Every row gives one point. Each copy is the shape, with its points in the same order, stretched, turned, moved and blurred by noise. Say if it was mirrored as well.

Shape (9 x 3)
[[ 0.12 -0.20  0.20]
 [-0.18  0.00  0.53]
 [-0.21 -0.19 -0.05]
 [ 0.64 -0.31 -0.63]
 [ 0.18 -0.41 -0.01]
 [ 0.53  0.31  0.40]
 [-0.17  0.29  0.34]
 [-0.38 -0.46 -0.57]
 [ 0.66 -0.42 -0.36]]
Copy 1 (9 x 3)
[[-0.48  0.18 -0.20]
 [-0.33  0.53 -0.01]
 [-0.40  0.06  0.07]
 [-0.22 -0.46 -0.56]
 [-0.59 -0.10 -0.33]
 [ 0.01  0.52 -0.49]
 [ 0.03  0.58  0.15]
 [-0.39 -0.43  0.18]
 [-0.45 -0.46 -0.69]]
Copy 1 is: mirrored
Copy 2 (9 x 3)
[[-0.14 -0.35 -0.15]
 [-0.54 -0.18 -0.55]
 [-0.28 -0.20  0.04]
 [ 0.66 -0.46  0.16]
 [-0.07 -0.52 -0.11]
 [ 0.08 -0.11 -0.76]
 [-0.34  0.10 -0.37]
 [-0.23 -0.23  0.63]
 [ 0.41 -0.53 -0.04]]
Copy 2 is: mirrored

Shape (10 x 4)
[[-0.86  0.04 -0.41  0.17]
 [ 0.87 -0.57 -0.02  0.09]
 [-0.29 -0.69  0.01 -0.29]
 [ 0.61  0.08 -0.21 -0.01]
 [ 0.11 -0.44 -0.14 -0.19]
 [ 0.21  0.64  0.30 -0.01]
 [ 0.34 -0.12  0.52 -0.66]
 [-0.20 -0.51  0.22  0.18]
 [ 0.12 -0.67 -0.44 -0.12]
 [-0.18  0.52 -0.20  0.48]]
Copy 1 (10 x 4)
[[-0.87 -0.07 -0.17  0.07]
 [ 0.65  0.07 -0.28  0.38]
 [-0.17 -0.11  0.21  0.60]
 [ 0.39  0.36 -0.21 -0.09]
 [ 0.02  0.06  0.01  0.42]
 [ 0.17  0.03  0.07 -0.51]
 [ 0.40  0.09  0.68  0.23]
 [-0.16 -0.46 -0.04  0.35]
 [-0.04  0.24 -0.16  0.62]
 [-0.35 -0.04 -0.44 -0.49]]
Copy 1 is: mirrored
Copy 2 (10 x 4)
[[ 0.06  0.21 -0.60 -0.68]
 [ 0.20 -0.10  0.13  0.68]
 [-0.12 -0.40 -0.19 -0.24]
 [ 0.44  0.24  0.21  0.20]
 [ 0.12 -0.19 -0.08 -0.01]
 [ 0.08  0.58  0.42 -0.28]
 [ 0.01 -0.23  0.63 -0.19]
 [-0.32 -0.03 -0.13  0.00]
 [ 0.28 -0.31 -0.27  0.14]
 [ 0.15  0.75 -0.23 -0.28]]
Copy 2 is: only turned
Copy 3 (10 x 4)
[[ 0.21 -0.66  1.21  0.33]
 [-0.66  0.17 -0.82  0.19]
 [-0.60 -0.17  0.17 -0.28]
 [ 0.00 -0.12 -0.52  0.20]
 [-0.42 -0.22 -0.04 -0.07]
 [ 0.56  0.28  0.18  0.09]
 [-0.24  0.39 -0.47 -0.54]
 [-0.52  0.04  0.36  0.05]
 [-0.64 -0.51 -0.16  0.08]
 [ 0.47 -0.16  0.57  0.54]]
Copy 3 is: mirrored

Shape (12 x 8)
[[ 0.69 -0.65 -0.38  0.45 -0.14  0.14 -0.11  0.05]
 [-0.80  0.24  0.10 -0.10  0.00 -0.04 -0.08 -0.27]
 [ 0.22  0.32  0.44 -0.43 -0.40  0.28  0.09  0.25]
 [ 0.27 -0.06 -0.41  0.51  0.09  0.02 -0.35  0.34]
 [-0.02 -0.24  0.40 -0.26 -0.31  0.13  0.35  0.57]
 [ 0.55 -0.16 -0.35  0.21 -0.14 -0.14  0.17  0.40]
 [-0.45  0.35  0.55 -0.36  0.08 -0.18  0.04 -0.42]
 [ 0.19  0.15  0.17  0.75  0.17 -0.61 -0.37 -0.22]
 [-0.13  0.14  0.39  0.52  0.06  0.00 -0.24 -0.42]
 [-0.27  0.55  0.25 -0.19 -0.08 -0.06  0.47 -0.32]
 [-0.25  0.03  0.36  0.11 -0.54  0.35  0.29  0.22]
 [-0.22  0.34  0.39  0.29  0.55 -0.01  0.04 -0.27]]
Copy 1 (12 x 8)
[[ 0.11 -1.03  0.18  0.27 -0.22  0.65 -0.06  0.72]
 [ 0.04  0.12 -0.04  0.11 -0.20 -0.72  0.17 -0.56]
 [ 0.64  0.46  0.53  0.02 -0.23  0.47  0.23 -0.01]
 [-0.11 -0.36  0.14  0.21 -0.22  0.00 -0.36  0.73]
 [ 0.91  0.10  0.09 -0.20 -0.24  0.16  0.37  0.46]
 [ 0.16 -0.17 -0.11  0.09 -0.13  0.68 -0.03  0.80]
 [-0.06  0.34  0.33  0.01  0.08 -0.35  0.59 -0.52]
 [-0.88 -0.28  0.39  0.18 -0.22 -0.16  0.40  0.63]
 [-0.40 -0.27  0.57  0.48 -0.20 -0.36  0.51  0.09]
 [ 0.05  0.46  0.02  0.32  0.08 -0.02  0.57 -0.34]
 [ 0.74  0.04  0.14  0.40 -0.53 -0.01  0.42  0.19]
 [-0.33 -0.01  0.44  0.40  0.34 -0.58  0.49  0.17]]
Copy 1 is: mirrored
Copy 2 (12 x 8)
[[ 0.46 -0.81 -0.13 -0.68 -0.22  0.20 -0.06 -0.31]
 [-0.39  0.49  0.28  0.30  0.09 -0.14  0.05  0.49]
 [ 0.14  0.73 -0.22 -0.58  0.19  0.18  0.27  0.15]
 [ 0.18 -0.55 -0.10 -0.31 -0.19  0.57  0.01  0.32]
 [-0.11  0.54  0.01 -0.91 -0.28  0.23  0.40 -0.14]
 [ 0.22 -0.41 -0.29 -0.58 -0.19  0.31  0.51 -0.03]
 [ 0.04  0.79  0.40  0.19  0.34 -0.26  0.38  0.45]
 [ 0.63 -0.36  0.40  0.46  0.12  0.58  0.43  0.25]
 [ 0.27  0.01  0.47  0.17  0.40  0.36 -0.05  0.20]
 [-0.21  0.57  0.02  0.02  0.59 -0.09  0.61  0.27]
 [-0.33  0.54 -0.05 -0.46  0.13  0.43  0.08 -0.22]
 [ 0.07  0.09  0.62 -0.11  0.54  0.22  0.24  0.61]]
Copy 2 is: only turned
Copy 3 (12 x 8)
[[ 0.15  0.23 -0.89  0.15  1.05 -0.06 -0.26 -0.53]
 [-0.50 -0.04  0.44 -0.21 -0.50  0.14 -0.25  0.39]
 [ 0.73  0.57  0.45 -0.05  0.04 -0.27  0.22  0.27]
 [ 0.05  0.26 -1.02  0.01  0.39 -0.04 -0.43  0.23]
 [ 0.30  0.61  0.31 -0.45  0.64 -0.24  0.19  0.31]
 [ 0.32  0.44 -0.88 -0.15  0.58 -0.31  0.13 -0.16]
 [-0.18 -0.33  0.72 -0.14 -0.47  0.08  0.35  0.38]
 [-0.20 -0.81 -0.73 -0.16  0.10 -0.37 -0.18  0.38]
 [-0.31 -0.53  0.03  0.19  0.06 -0.24 -0.32  0.37]
 [-0.14 -0.01  0.45  0.12 -0.48 -0.41  0.43  0.17]
 [ 0.08  0.49  0.46 -0.11  0.32 -0.56 -0.28  0.26]
 [-0.47 -0.45  0.05  0.35 -0.10 -0.05  0.25  0.71]]
Copy 3 is: mirrored
Copy 4 (12 x 8)
[[ 0.65 -0.57 -0.17  0.76  0.29  0.12  0.42 -0.35]
 [-0.62 -0.10  0.21 -0.45  0.10  0.07  0.15  0.34]
 [ 0.09 -0.25  0.14 -0.57 -0.46  0.16 -0.22 -0.37]
 [ 0.18 -0.06 -0.32  0.54 -0.08  0.13  0.56 -0.11]
 [ 0.38 -0.62  0.06 -0.73 -0.37  0.18  0.33 -0.21]
 [ 0.69 -0.19 -0.19  0.21 -0.11 -0.21  0.49 -0.37]
 [-0.42  0.03  0.75 -0.56 -0.16  0.15 -0.05  0.23]
 [-0.27  0.09  0.60  0.81 -0.23  0.15  0.83 -0.10]
 [-0.55 -0.11  0.55  0.27  0.06  0.42  0.41 -0.16]
 [-0.33  0.09  0.55 -0.75 -0.02 -0.15 -0.01 -0.28]
 [-0.24 -0.57  0.05 -0.64 -0.21  0.17  0.28 -0.46]
 [-0.33  0.36  0.65 -0.12  0.02  0.55  0.43 -0.05]]
Copy 4 is: only turned
